Each point is reached from the start by the listed moves, each made once or not at all, plus a little noise. Say if it took an odd or an even number of moves. Then give how often each move was made.

Moves:
(1): |  2.1 | -2.9 |  3.1 |
(2): |  0.3 | -5.5 |  4.0 |
Start: | -0.4 | -1.7 | -3.7 |
Points:
|  0.3 | -7.3 |  0.0 | -> odd (0, 1)
|   2.2 | -10.3 |   3.3 | -> even (1, 1)
|  1.6 | -3.9 | -1.1 | -> odd (1, 0)

Moves:
(1): |  4.9 |  1.6 |  0.1 |  2.1 | -2.9 | -0.3 |  1.5 |  3.2 |  0.4 | -1.0 |  0.2 |  1.8 | -0.8 |
(2): | -4.5 |  2.1 | -4.6 |  0.1 | -6.8 | -0.7 |  1.0 | -1.1 | -4.7 |  1.2 | -0.9 |  3.2 | -3.9 |
(3): | -0.4 |  3.2 |  0.5 | -1.5 |  0.3 | -1.1 | -1.0 |  0.1 |  4.3 |  0.1 | -0.7 |  1.5 |  0.4 |
(4): | -3.4 |  2.4 |  2.5 |  1.9 | -0.4 | -1.9 | -1.8 | -1.5 |  0.8 |  1.6 | -2.0 |  1.7 |  2.9 |
(5): | -1.1 | -1.2 |  1.7 | -3.9 |  4.1 | -5.7 |  2.2 |  1.3 |  1.1 |  1.9 | -4.1 |  0.4 | -4.3 |
(6): | -2.4 | -2.5 |  5.4 | -0.2 |  4.9 |  0.2 |  0.3 | -1.5 |  2.3 |  4.6 |  0.9 | -3.7 | -2.4 |
(7): |  6.9 | -7.4 | -9.6 |  8.0 | -1.5 |  3.8 | -8.4 |  1.1 |  3.9 |  0.8 | -1.9 | -1.1 | -1.0 |
(8): |  0.9 |  1.1 |  3.2 | -1.4 | -6.2 |  1.1 | -4.0 |  0.2 |  2.4 | -1.9 | -1.2 |  1.0 |  0.9 |
(9): | -0.5 |  3.1 |  9.2 | -4.0 |  1.1 | -0.1 | -1.2 | -1.1 | -0.2 |  0.6 |  2.4 | -4.9 | -0.9 |
(10): | -0.8 | -1.2 | -3.2 |  1.2 | -1.8 | -2.8 |  1.1 | -3.7 | -0.3 | -5.6 |  0.9 |  0.0 | -1.9 |
(11): | -1.5 | -1.2 |  0.8 |  1.8 |  0.2 |  0.7 |  2.5 | -1.6 | -4.3 | -2.0 | -4.8 | -1.8 |  0.0 |
Start: | -0.3 | -1.9 | -2.2 |  4.3 | -2.7 | -1.8 | -0.2 | -0.2 | -1.0 |  1.1 |  3.4 |  0.0 | -1.1 |
Points:
| -4.5 |  0.7 | 14.6 | -5.4 |  7.9 | -8.4 | -0.1 | -1.4 |  6.4 |  8.4 |  1.7 | -6.6 | -8.2 | -> even (0, 0, 1, 0, 1, 1, 0, 0, 1, 0, 0)
|  -9.9 |   1.3 |   1.4 |   2.7 | -11.7 |  -8.5 |  -0.4 |  -2.9 |  -5.9 |   1.9 |  -9.5 |   4.6 |  -5.3 | -> odd (0, 1, 0, 1, 1, 0, 0, 1, 0, 0, 1)
|   2.2 |  -8.2 |  -7.7 |  10.2 |  -8.3 |  -7.4 | -11.4 |  -2.8 |   6.8 |  -1.9 |  -4.8 |   2.0 |  -4.4 | -> odd (0, 0, 0, 1, 1, 0, 1, 1, 0, 1, 0)
